Rows are points. The window is the flat piece filled in between its corners: a triangle in 3 columns, a solid with four corners in 4, and so on. A path goes straight from each point to the next, and from the last back to the first. List the points from which the path goes on through the window.

Window (4 x 4):
1 31 70 -16
-31 6 5 -6
31 44 -16 39
-34 -67 2 -27
Path:
(1): -12 12 33 44
(2): 63 44 -39 11
(3): 21 15 42 -22
(4): -14 15 52 11
(5): -5 31 49 45
(6): 9 12 -3 -9
(7): -7 12 12 -57
(8): -17 -68 38 33
(9): 24 48 6 52
(10): 28 14 -55 -17
(11): 27 39 -2 -1
(12): -10 48 5 53
Through the window after points: 5, 9

Window:
-23 28 -8 -24 -8 -3 -13 9
16 -36 27 -18 -31 -29 -35 11
39 32 0 6 -27 1 -8 3
57 17 -36 -3 -9 -26 -19 -39
24 -21 2 -41 -24 15 -4 -13
-7 -33 36 -19 37 14 9 -25
-45 -95 9 35 6 -15 55 -34
20 2 -15 -20 1 2 -19 38
Path:
(1): -3 -7 -9 -4 -11 9 -21 -12
(2): 18 11 5 -49 -14 -10 9 8
(3): 27 -10 9 -34 -26 -41 4 25
(4): 4 -20 14 10 -16 17 -47 -20
(5): -7 -14 -12 10 -39 4 -48 -23
(6): 47 10 -2 -40 -19 -5 16 13
(7): 17 -14 44 -31 -27 -46 19 11
(8): 22 -21 -14 -9 -16 0 -40 -11
Through the window after points: 1, 3, 7

Window, 9 rows:
24 27 43 -7 -6 -16 -84 0 -17
2 43 19 33 -8 29 -45 8 -43
7 39 61 39 -40 -3 -54 45 -1
-63 -12 -7 -36 16 4 21 -8 5
-38 -57 -8 23 11 52 2 -24 15
-11 48 13 15 -30 13 -43 -16 24
-38 -12 30 7 4 4 38 -51 4
25 -21 -26 -32 -1 10 22 -10 -4
9 -68 -95 31 42 -24 12 -17 -11
Path:
(1): -39 -44 -24 10 -19 15 14 -39 -12
(2): -23 19 7 18 -29 8 -30 2 -48
(3): 42 36 26 35 43 49 -43 2 14
(4): -13 -1 -17 -3 43 10 -12 -10 21
(5): -21 -3 4 -15 -42 4 8 -6 -25
(6): -13 -45 -9 5 -44 -3 -14 -32 -30
(7): -17 25 -4 11 32 5 -8 18 21
(8): -12 -2 -17 4 35 11 -7 -4 5
(9): -2 -28 -25 16 -17 11 -15 -10 -3
(10): -16 -44 -52 7 -12 -15 -57 -15 -54
(11): 11 -29 -40 31 29 -10 13 -3 10
(12): -19 -5 9 9 45 21 28 6 32
Through the window after points: 2, 4, 6, 10

Window, 11 rows:
-8 -12 -54 47 43 0 29 -11 42 12 -30
3 40 -39 39 20 7 -23 -44 -3 -63 37
78 -39 -10 15 76 10 -10 -3 -55 -14 2
0 42 -39 7 16 38 -18 62 -16 -12 20
23 24 19 16 -48 -2 -9 13 -70 46 -34
7 44 -3 2 37 -41 -9 45 -22 -53 -19
11 12 -41 17 62 -21 30 11 73 14 11
16 -8 -39 -38 -15 31 37 7 -27 -26 41
-15 -23 -14 -23 -23 -3 -34 29 64 -8 -6
95 -61 -25 44 21 -7 -1 12 -27 1 -7
31 0 41 25 4 -3 2 45 12 1 -46
Path:
(1): 54 8 -33 -10 39 20 -4 -4 -18 -21 -20
(2): 31 -28 -9 31 41 -2 -3 6 -25 -13 21
(3): 4 -12 -7 17 15 9 -12 32 -29 -9 46
(4): 93 -8 -23 0 7 -2 -3 -13 -30 -22 -91
(5): 49 27 -25 12 1 -15 -20 8 9 -7 -46
(6): 1 -12 -3 34 54 5 -4 26 -10 -6 24
(7): -17 -30 -13 51 3 -5 9 3 6 -12 31
(8): 24 24 -47 -2 31 10 -11 6 28 -9 -32
(9): 30 21 -11 -4 42 10 5 16 11 -17 -35
(10): -9 -19 -4 40 1 -27 -8 22 -31 -1 36
(11): 5 -24 25 53 40 -48 6 7 -26 22 22
(12): 63 17 -37 -4 24 41 15 25 -7 -33 -36
Through the window after points: 1, 7

Window, 14 rows:
5 -12 0 19 24 21 2 26 11 -45 -26 39 20 -10
-40 -16 -22 -15 1 23 4 14 53 -72 -1 -21 6 -5
-52 45 4 5 -17 8 -29 8 -14 -14 16 2 21 27
-77 -51 -39 -25 33 -82 9 -44 -33 95 57 -8 34 -53
26 -19 -15 -18 -35 25 -9 41 17 -52 13 5 -59 -4
-28 10 15 -7 17 24 -12 -6 46 -8 -69 4 -19 6
-39 8 2 21 -7 19 -2 -12 30 -19 42 -14 -21 -48
69 22 35 -59 26 -66 18 56 7 -37 1 25 48 4
-50 -10 47 -45 13 -20 36 57 -36 -19 12 14 -29 -8
-36 -16 12 1 -20 -16 28 -2 -17 -1 -50 -13 8 -28
-9 18 15 -48 3 3 29 -60 -15 -47 -38 40 -56 16
-18 24 -32 24 9 -1 18 19 -4 -24 2 -18 -48 -1
8 -13 1 13 -5 3 42 11 48 -3 -14 19 18 20
-33 -16 74 -13 27 21 6 -36 -24 -45 -55 -16 -28 44
Path:
(1): -36 -11 30 3 -10 -26 -3 11 21 -15 -45 9 -11 -14
(2): -46 -9 -2 31 -6 -19 -16 -8 37 -33 -15 15 -2 8
(3): 12 -8 20 -37 24 28 37 33 -21 10 -5 -13 16 -12
(4): -27 16 12 -52 39 64 12 -12 -48 -12 1 -13 -18 -22
(5): -25 0 17 5 -9 -33 -6 12 19 -37 -16 9 -11 9
(6): -46 -12 3 -9 6 -77 -20 13 39 -37 -3 27 -5 7
(7): -4 -1 7 -25 20 21 24 -3 -16 20 -10 -11 8 -17
(8): 16 -2 7 -41 13 11 20 15 9 -32 -4 -1 12 -6
(9): -2 4 14 2 12 -40 2 38 18 -40 -9 26 16 4
(10): -40 -15 23 -27 -28 -53 9 20 51 -64 -2 26 -21 7
(11): 6 16 -28 8 24 30 8 4 -17 13 0 -9 -8 -23
(12): -19 5 -4 -14 12 28 17 -11 6 -9 -35 -10 -3 1
Through the window after points: 6, 8, 12

Window:
-4 -55 -4 40 24 -8 -20 3 -54 -38 -15 -17 -9 11
-20 10 -52 6 40 12 45 -25 -37 -31 -1 4 34 25
40 14 -38 -12 10 -83 15 16 -13 -2 4 13 -17 3
17 -5 -23 11 42 22 19 61 -13 -16 -10 16 47 9
13 -40 28 -34 -8 38 0 -32 0 -13 9 -12 -38 20
-24 -30 13 -70 -3 44 -65 -41 -30 -26 -11 14 25 44
19 -48 43 23 -3 -11 -34 -3 -9 -53 72 7 -7 14
29 -25 54 44 32 24 -15 -29 -5 -16 -7 -10 35 -6
15 -19 -95 5 -36 -3 -11 45 34 4 8 -26 -1 -47
-47 -23 -10 -27 -31 -2 -50 23 20 -21 -5 -42 5 21
-17 10 -12 13 6 13 30 11 17 27 23 59 4 -19
12 54 -13 -40 31 15 -73 10 -13 6 -18 -20 -15 16
33 10 25 23 40 -29 9 12 4 -48 4 27 -15 -47
19 6 -35 53 -19 20 9 43 27 -26 -13 29 20 0
Path:
(1): 6 15 7 22 -31 8 -24 22 -15 -22 8 9 21 -37
(2): 13 8 26 -3 -5 -3 5 25 -25 -15 20 -5 2 -32
(3): 10 -11 -17 1 35 10 -15 8 1 -23 -11 17 14 17
(4): -8 -35 -28 -4 62 -14 -19 0 20 -24 -14 24 35 24
(5): 12 -11 34 1 -59 37 -7 6 -33 -19 27 -28 -39 -5
(6): 16 -18 4 2 -46 11 6 -2 -51 -22 -23 -34 10 -31
(7): 11 -13 4 24 45 -16 -8 10 -2 -36 7 20 -10 -5
(8): -18 -52 -20 35 63 6 16 -34 7 -32 -19 19 -5 52
(9): 9 4 16 -6 3 4 -15 12 -16 -22 15 7 10 0
(10): 6 7 -14 -29 -30 47 4 19 -37 -35 35 -20 14 -14
(11): 0 -39 -11 40 36 -18 -26 -11 36 5 -38 15 2 41
(12): 3 -41 -22 -13 67 -21 16 5 40 -37 -14 -3 -29 45
Through the window after points: 2, 4, 6, 12

Window (14 x 14):
-20 3 -8 45 -44 44 4 -5 5 -33 -72 -4 -26 -68
-23 3 -41 -11 -39 -25 -38 -20 14 -60 33 -5 10 30
20 -1 23 -3 1 49 21 -44 40 -12 -15 -12 -44 46
-53 -3 -34 -27 37 -52 -1 -30 5 -61 -18 -63 -38 50
-27 33 12 30 -8 57 -9 13 19 21 51 -26 31 1
-6 -11 -9 -92 -22 73 42 31 36 -24 -9 -6 -44 -33
49 45 -20 -78 12 -55 62 -27 12 79 11 -22 36 -20
63 6 1 37 -15 25 92 42 -47 -37 -14 -23 -19 36
7 45 -9 37 24 22 -1 -31 34 -73 23 11 -7 -17
-48 68 -15 6 1 -29 -52 28 8 -24 -18 27 -32 -58
-3 -60 4 -39 -58 7 91 -32 -65 6 7 -7 -23 5
-95 -19 33 -21 -49 -28 30 -23 -9 7 -37 16 45 -3
13 6 6 33 49 24 0 49 -28 28 4 46 63 -12
-27 19 -76 15 -33 -44 39 -28 12 -22 7 12 -24 5
Path:
(1): 6 -30 21 10 1 15 24 17 52 -5 1 -22 -42 18
(2): -7 0 5 7 3 4 6 6 24 -23 17 2 -6 -8
(3): -24 47 -25 -18 -28 32 23 -2 -34 -3 -28 -13 -12 -3
(4): 0 49 -7 1 -12 23 27 -23 -26 -8 3 -4 0 -7
(5): -24 -53 11 1 8 -23 20 46 64 8 -33 -6 -23 -12
(6): -4 -24 7 37 -15 -22 13 -1 18 -23 -8 -9 -21 -32
(7): -32 31 -29 -20 -23 42 16 4 -7 -39 -20 6 -19 7
(8): -18 20 -12 -7 -20 17 20 -40 -31 -32 -28 -8 -17 30
(9): -11 -30 -22 -35 1 -15 40 15 46 -11 27 -20 -1 -11
(10): 8 -13 -2 29 24 -8 -18 29 14 -4 14 21 18 -32
(11): -10 58 -3 -24 -23 37 71 -9 -43 7 -25 -13 7 42
(12): -7 32 -21 -11 -8 17 17 -50 -6 -27 -20 -1 -10 13
Through the window after points: 2, 10, 12

Window, 14 rows:
-1 2 -24 -24 -7 -28 17 -54 -55 -26 11 -19 19 -23
-26 -40 -40 -40 -22 17 -8 26 -33 33 65 -1 -10 13
-3 33 -29 -18 17 33 -20 -19 31 -19 3 29 56 -7
36 38 16 -31 -12 -16 22 3 -51 -30 47 4 -35 50
-7 -24 58 7 6 -27 -20 -27 14 6 0 48 -22 -54
30 -2 -7 3 26 76 -22 76 66 33 -1 -38 -82 -32
-8 7 -17 8 -3 -48 -44 -36 -62 -21 -26 7 11 22
5 29 14 -34 8 -40 2 0 -34 30 9 13 44 4
9 -39 17 28 27 18 8 -35 -26 14 11 47 50 -25
22 -5 13 -44 9 -4 -11 -27 -9 -11 -50 18 -8 32
29 -17 -3 29 -36 15 -13 -66 29 11 -28 27 51 6
5 -3 -40 -28 -20 -5 -13 67 5 -36 -36 -17 15 21
-17 12 -24 41 91 -69 72 -6 10 19 21 29 -68 -44
-58 -6 62 -4 -30 -12 -43 -14 -4 -28 -95 -21 25 34
Path:
(1): -9 -7 0 -13 -10 18 7 -15 -1 25 -61 40 -15 -34
(2): -18 9 -13 -1 -7 7 -1 13 -7 9 -36 30 8 -25
(3): 18 -28 -10 -15 21 -22 -13 -7 16 -13 11 -25 -4 17
(4): 4 -23 32 -21 50 -24 -26 -27 26 -29 24 -41 40 -10
(5): 13 20 -14 4 -29 10 26 5 -56 28 -5 58 -23 0
(6): -9 2 12 -5 -14 24 5 -9 -16 9 -12 28 0 -13
(7): 20 -30 8 -27 27 -44 -34 6 55 -16 -19 -42 -8 20
(8): -13 -9 29 3 6 -10 -32 1 -1 -21 6 -21 14 23
Through the window after points: 4, 8

Window:
-11 29 -11 -25 58 -70 9 41 25 -11 -46 -10 42 76
-38 -9 -51 -1 37 2 29 38 -29 38 -10 -31 13 30
4 -43 15 21 -5 -23 -16 -12 -66 58 -5 67 8 -69
5 -1 29 19 -24 57 28 68 43 2 28 -25 -79 -25
-6 -19 -17 15 82 -9 6 33 22 -51 -25 -36 56 21
3 -9 47 -39 32 59 41 3 57 20 -16 -50 -34 -18
19 2 -36 -18 63 -57 24 22 -1 -30 -63 -77 -28 23
26 -42 -15 10 -95 8 11 -29 -26 43 8 6 6 -48
-19 9 20 -5 77 -58 -7 17 3 -7 16 -85 25 39
-36 27 29 43 -5 58 3 21 38 8 -45 -62 -47 4
-27 -23 32 -37 -10 60 -25 26 1 -21 -8 -36 -51 3
2 32 -13 -14 14 55 -41 8 30 20 19 -19 -29 -41
-43 45 -7 -27 62 -49 50 17 -7 -55 -24 -43 30 7
25 -34 -6 28 -25 18 10 -69 -50 30 33 61 -30 -14
Path:
(1): 8 8 13 3 40 25 41 42 -4 2 -20 -38 -2 28
(2): 56 12 19 -16 9 -6 -31 32 -79 -52 -25 0 36 27
(3): -32 -17 -25 13 -4 -13 24 -6 15 35 -7 -23 -21 -28
(4): -43 -23 15 9 -3 -4 2 4 55 30 -25 -6 -52 -30
(5): 19 17 -8 -7 18 38 9 24 -33 -5 -8 -22 11 8
(6): 15 49 -20 7 17 72 -2 18 -55 14 7 -26 7 12
(7): -12 -29 5 3 7 -26 7 19 22 -7 -8 -16 -20 -5
(8): -24 -10 -14 -10 37 -26 -10 3 29 -8 -21 -18 17 4
Through the window after points: 8

Window (14 x 14):
-21 12 -3 -35 -5 -25 -32 19 -67 32 4 -42 60 46
-15 -39 -6 64 -9 -26 42 20 13 -48 6 4 -39 20
37 53 -12 0 0 -29 -40 -15 -47 23 -26 -23 25 -18
-26 -32 -18 4 57 20 -23 -1 -40 7 -70 10 18 -26
-55 -24 -2 9 -21 14 -7 1 66 -78 46 5 -63 1
0 -72 29 -11 -6 -11 36 22 50 -47 31 -19 -40 -37
-11 29 -61 -15 18 -4 11 -27 -56 66 16 -44 40 -2
-51 -45 52 29 -53 29 34 25 57 -8 10 19 -69 -17
-26 -7 -1 8 45 -32 12 12 34 7 -26 61 35 -24
0 -5 26 -24 43 8 22 -62 -15 13 -52 15 28 32
-10 -82 -21 0 -62 1 19 5 56 -43 -1 52 -44 -6
11 -22 -14 -5 2 10 -4 41 47 12 16 -19 -55 42
20 52 -27 -30 12 31 18 32 -63 1 -1 -9 44 11
11 -27 -6 47 14 30 -15 -8 19 -3 -8 4 66 -9
Path:
(1): -9 -25 -12 31 -5 -12 19 7 33 -26 -14 -12 -15 15
(2): 42 14 -30 9 39 4 47 15 26 -19 -66 -95 2 -2
(3): -61 -28 39 -5 -15 5 -38 -16 -35 27 34 85 2 0
(4): 7 -2 2 -10 18 2 -14 -5 -6 11 44 39 -14 -25
(5): -19 -16 0 1 -3 5 5 2 4 2 -41 -22 18 6
(6): -28 31 -7 -5 -37 8 21 -5 35 42 -82 -26 6 40
(7): 9 -20 -6 -14 27 10 -2 10 -18 -12 30 15 13 -16
(8): -7 -16 24 9 34 15 -15 5 -10 18 28 25 -3 -1
(9): -6 -7 -22 -13 -14 0 30 5 4 -9 -23 -26 2 8
(10): -27 -40 -11 -3 0 -8 12 3 45 -20 -18 -7 -23 -4
(11): -10 -21 12 12 -2 5 2 7 8 -11 31 9 -17 -8
(12): -11 -31 1 24 -2 -3 18 27 -5 -14 20 14 -37 12
Through the window after points: 8, 12

Window, 14 rows:
-4 27 -15 70 13 44 61 -30 31 8 12 -33 -79 7
-45 -2 2 1 -11 -15 0 50 9 11 6 -8 7 -43
-26 -16 -40 -5 -5 48 26 -12 -49 41 15 -31 27 -37
-4 -57 -9 8 -19 39 -31 -28 -47 28 10 -33 5 -95
-42 12 52 -7 26 -1 -35 36 -73 -2 22 -49 -35 9
-4 30 -4 25 -1 -50 -2 -53 -29 -54 -44 68 -12 -2
57 -13 17 43 36 -73 -10 1 15 26 -36 58 53 19
45 -56 1 21 39 -34 60 55 -19 -60 13 -16 -19 21
34 -47 -48 3 60 19 -32 14 -1 -42 33 29 -33 7
-14 -17 17 31 42 -15 25 21 -7 -77 83 -2 2 -18
30 2 25 -44 23 51 52 37 -15 3 0 -72 10 -46
20 -53 11 -43 -59 -7 -24 21 -14 6 47 -2 64 -31
-36 3 19 78 -5 -2 -12 3 37 -60 -34 70 29 40
-55 -8 75 28 -1 22 33 30 -34 55 38 29 -38 -31
Path:
(1): 14 -7 6 52 -15 18 -21 9 -36 -21 12 9 35 -42
(2): -10 -63 2 -32 39 -12 40 15 -16 5 12 -37 -56 -6
(3): -33 -37 26 -10 29 -11 5 5 -10 -16 30 -3 -10 -7
(4): 34 17 -10 31 6 27 -10 38 -24 -25 6 -8 4 -10
(5): 46 -9 12 58 -9 23 21 24 -18 -14 18 16 -14 -15
(6): -29 -36 9 -19 22 -9 2 18 -12 17 22 -16 17 -20
(7): -35 -69 18 -31 9 -67 -20 -50 5 1 1 -63 -35 -26
(8): 2 12 21 31 5 16 27 30 -28 1 13 21 16 -12
Through the window after points: 1, 3

Window:
29 18 7 17 -7 -12 -20 10 -2 -19 39 41 8 -17
23 13 -28 18 -30 11 -41 17 1 -23 8 36 -16 38
-7 21 -12 17 5 42 -19 -12 21 28 -40 -45 -45 -21
-2 -16 -14 -17 -9 -40 28 -5 -9 -5 -42 -23 29 -14
-2 21 -11 15 17 35 31 -33 19 19 -13 -27 -53 26
-36 -20 17 -50 -16 -35 8 -6 30 -17 1 -42 35 2
11 -4 2 12 12 -19 -41 4 6 21 5 42 17 25
8 31 -35 16 -6 6 -23 20 -9 12 36 13 33 20
-56 -4 -22 -59 0 -58 4 -16 -5 -15 -1 -5 14 -17
-9 6 4 -95 -9 -50 16 19 2 4 -6 -9 23 -4
-46 -4 13 -19 -30 -49 23 35 1 9 -10 7 19 -9
14 -12 -7 13 11 13 -27 20 -35 2 29 -3 -24 20
7 -18 -27 19 -31 38 8 -40 20 54 -12 -27 -46 -12
-14 -25 -31 5 15 74 26 -15 33 23 -34 -19 -36 -17
Path:
(1): -11 -4 10 18 -12 33 -10 0 -12 16 -5 9 -11 7
(2): -22 -3 -4 -12 -9 12 -19 -47 -35 -21 -37 -30 -9 -5
(3): 27 5 -25 1 -6 -14 10 42 47 30 32 18 4 16
(4): 22 -28 10 16 33 -49 -29 40 50 15 15 5 11 -22
(5): -18 8 -23 -3 -19 28 5 -18 -13 5 -5 -9 -14 9
(6): -36 28 4 -38 -25 6 16 -30 -19 8 -17 27 -8 1
(7): -18 -31 -39 -20 19 -61 -12 12 23 -16 12 -40 14 -13
(8): 20 -16 -28 -32 -6 -15 27 32 34 20 -11 -44 -15 -29
(9): -49 17 18 16 -9 11 -19 -42 -32 -25 4 32 17 34
(10): -22 -10 3 -9 -2 7 13 -23 -3 16 -9 -3 -4 -5
(11): 17 5 -51 -11 -2 -18 -22 24 37 16 3 -43 -16 -12
(12): 32 -2 -61 -43 -1 -51 10 2 59 -4 -2 -33 3 1
Through the window after points: 6

Window (14 x 14):
15 -43 31 -92 -18 -28 35 24 -29 -1 66 10 7 14
26 27 -1 8 -41 11 -20 -22 10 37 -9 -10 31 -25
8 -24 42 -95 29 -45 -51 3 -12 -45 42 -22 -62 8
-26 28 29 0 -38 -36 8 -19 5 35 -8 45 -4 -15
11 -38 -20 -25 -5 20 -37 41 23 11 -18 36 -3 -5
24 -20 23 26 28 35 28 -26 15 -65 -63 40 1 -20
20 -5 -35 -45 9 -7 15 6 -1 -7 -14 -17 -14 11
-34 -34 38 -22 21 -26 -18 46 22 -11 18 -23 -41 -24
10 2 30 -20 -7 -44 22 14 -3 67 32 24 74 61
-12 -7 1 30 7 21 -21 7 -55 9 42 46 -31 14
-30 51 59 4 -36 35 21 2 -13 -61 -13 47 2 2
-22 46 -10 -35 10 19 6 4 18 -75 30 37 21 -63
19 8 -9 14 -12 2 -15 50 -11 -85 26 50 -20 -26
-19 -46 -40 17 -33 14 -50 7 -11 -51 -5 22 -11 -3
Path:
(1): -27 -35 -4 -10 -7 14 7 -10 23 -9 24 9 -26 -2
(2): 40 21 29 -24 22 -29 -48 73 -22 -44 -51 18 20 -34
(3): -6 17 0 6 -22 1 -20 -2 -34 32 -41 -15 22 -28
(4): 44 -5 14 -7 -17 17 6 -21 66 -39 41 43 -1 1
(5): -9 -5 -17 35 -8 5 2 -14 6 -24 44 32 -11 40
(6): 2 -19 27 -56 1 -6 -44 41 -46 -11 -7 15 -14 -42
(7): 5 12 -2 -14 3 21 -1 24 -63 -14 -50 25 20 -4
(8): -11 -11 -9 -5 -12 0 -26 3 40 -25 22 21 -14 -19
(9): 9 -14 -11 13 0 37 1 -30 48 -8 11 1 -8 -1
(10): 0 -18 17 -18 -14 -21 -16 28 -30 -19 -5 22 -6 -3
(11): -5 -3 39 -19 0 -19 -3 -4 -48 -24 -5 43 20 -24
(12): 3 11 -6 -7 -19 19 10 11 27 -3 38 -4 -20 23
(13): 39 -5 -1 10 -49 29 28 -30 52 20 8 33 -34 29
(14): -13 -18 25 -26 9 -19 -16 24 -18 -24 4 9 -9 -9
(15): -10 -33 1 -27 -11 0 -20 39 -60 -22 -19 13 18 -53
(16): 9 38 24 -15 -3 -5 14 -20 54 4 28 32 -9 24
Through the window after points: 1, 3, 5

Window (14 x 14):
45 -31 31 -42 -29 0 -14 18 -11 46 -68 -20 -11 6
32 27 -59 26 -18 -13 44 -44 -3 -28 33 -33 -23 -37
68 29 -9 29 -7 -16 40 -51 -35 -40 25 -17 21 -20
8 -22 21 -42 21 -3 -8 -18 18 56 9 1 33 8
3 -4 29 -52 -12 -9 -26 8 3 -3 23 15 0 -1
-10 6 1 -12 -36 -17 20 -25 -33 2 -60 -2 16 -4
29 53 -29 -9 14 -1 -2 -11 -24 10 59 -45 17 12
6 -7 -16 53 -4 -27 -1 -47 -27 -44 24 -36 -5 -4
9 33 40 -19 2 -49 -24 -9 27 50 37 2 4 20
15 9 31 -4 1 54 26 3 -15 11 -95 -9 -32 -21
10 36 32 -41 -8 0 -39 -27 25 29 49 -54 20 -33
33 5 -33 57 -34 -15 10 -6 7 -30 -1 5 44 10
2 10 -3 44 -42 -3 63 -34 -15 -34 47 -40 4 9
-1 14 23 -13 9 -35 -3 17 -8 29 53 -30 20 -41
Path:
(1): 19 -4 0 12 -9 -13 3 -17 -18 30 30 -4 -8 -1
(2): 17 27 15 -56 -21 -22 -6 -4 27 -44 -33 -49 62 6
(3): 27 7 18 -38 -25 -45 36 -42 18 -38 -53 -45 25 -9
(4): 21 12 6 2 1 17 -32 7 -18 49 30 -5 -10 -11
(5): 19 -12 -5 12 -24 23 3 0 -20 44 15 18 1 -28
(6): 12 16 26 -18 10 -34 1 -17 7 -10 2 -33 31 14
(7): 31 24 29 -20 6 -14 15 -7 3 -6 0 -20 5 -5
(8): -2 13 -5 8 -21 10 -11 -23 1 40 -2 -13 -13 -15
(9): -8 5 -20 5 -35 29 -44 -47 -24 27 12 8 28 -9
(10): 54 10 23 7 8 -55 57 27 16 -50 11 -27 0 1
(11): 48 11 6 -80 2 -48 1 -10 46 8 -8 -37 31 37
(12): 4 22 22 9 -11 -6 -5 -7 -13 24 32 1 3 -21
Through the window after points: 7, 9
